Each row of a before or after table is a point. One or more steps were done to the points. Then noise was added and the rows were shuffled. The steps act on columns, c1 being the first. Write out the steps. A step turns or swaps two columns, mirrors them in a line or flattens them onto one, adds a multiple of one to another, or multiplies or shifts one. Angles are multiples of 10 degrees, from the lower column toward the higher: turns from -170 to 170, lines from 10 to 170 but not 90. Use the fewest steps. Two steps may share a column if one is a turn and the other turns, adds or multiplies; they go together, in the order done. Otherwise the lowest column goes first.
(in the rows, 128 means zero)

Before:
[[159 172 110]
 [105 155 158]
 [ 87 122 149]
 [140 106 129]
 [143 159 109]
 [155 132 142]
 [ 81 181 129]
 [ 80 148 145]
 [153 166 133]
 [110 148 159]
 [130 100 107]]
After (11 x 3):
[[148 156 186]
 [143 148 177]
 [127 102  80]
 [177 183 186]
 [103 131 147]
 [115 108 105]
 [113 159 142]
 [ 98 173 151]
 [103 167 170]
 [168 121 141]
 [178 147 167]]
Steps: multiply c1 by -1; add 1 times c2 to c3

Before, 8 rows:
[[ 92 133 180  94 104  98 171 172 105]
 [153 156 108 136 178 151 179 114 147]
 [120 127 133 127 163 169 149 125 120]
 [124 131  96 128 143 161 184 139 111]
 [137 157  67 133 158 145 136  96  94]
 [161 130 104 112 171 158 152 153 145]
 [127 118 166  79 117 112 183 132  86]
 [166 184  92 133 109 166 145  88  79]]
After (8 x 9):
[[126 128 141 132 108 189 154 121 164]
 [137 153 152 135 113 140 145 187 190]
 [100 119  72 121 140 182 102 117 136]
 [149 154 153 138  88 180 135 174 129]
 [159 183 125 145 161 151 164 188 187]
 [143 132 155 140  78 157 155 118 128]
 [117 126 118 126  95 158 165 143 130]
 [ 87 138  74 100 135 167  88  76 114]]
Steps: flatten c1 and c4 onto the line at 30 degrees; turn c5 and c8 by 160 degrees; add 0.5 times c2 to c8; turn c3 and c9 by -140 degrees; mirror c6 and c7 in the line at 40 degrees

Before, 8 rows:
[[169 129 158 117 109 141 116 125  89 157 112  86 133 119]
 [117 138 123 105 108 162 109 132 101 145 114 163 113 122]
 [120 219 111 133 136 164 158 131 106 144 134 121 126 170]
 [134 174 112 116 117 204 105  93  92 127 146 135 134 167]
 [173 125 114 142 118 144 106 152  92 139 119 249 147 106]
 [118 139 140 132 109 161 112  77 169 143 143 176 155 122]
 [116 132 112 152 173 143 158 133 112  82 111  86 100 105]
 [160 121 154 142 165 144 161 156 109 158 147 119 134 154]]
After (8 x 14):
[[116 147 103 133 158 171 124  76 160 131 153 157 142 134]
 [133 178 138 119 147 131 121  94  78 140 132 203 120 153]
 [119 132 145 106 155 166 120 134 111 128 111 163 124 123]
 [121 211 124 135 118 124 133 130  87  99 106 164 120 155]
 [176 129 155 145 149 246 114 157 105 132 134 143 148 106]
 [167 127 178 114 161  88 118 125 130 111 123 141 142 130]
 [159 128 147 140  96 117 107 156 124  84 147 143 115 160]
 [113 125 137 150  65  87 135 131 110 143  94 141 118 100]]
Steps: turn c11 and c13 by -40 degrees; turn c2 and c11 by -20 degrees; turn c3 and c14 by 30 degrees; turn c3 and c9 by 50 degrees; turn c7 and c10 by -140 degrees; turn c5 and c7 by -140 degrees; swap c6 and c12
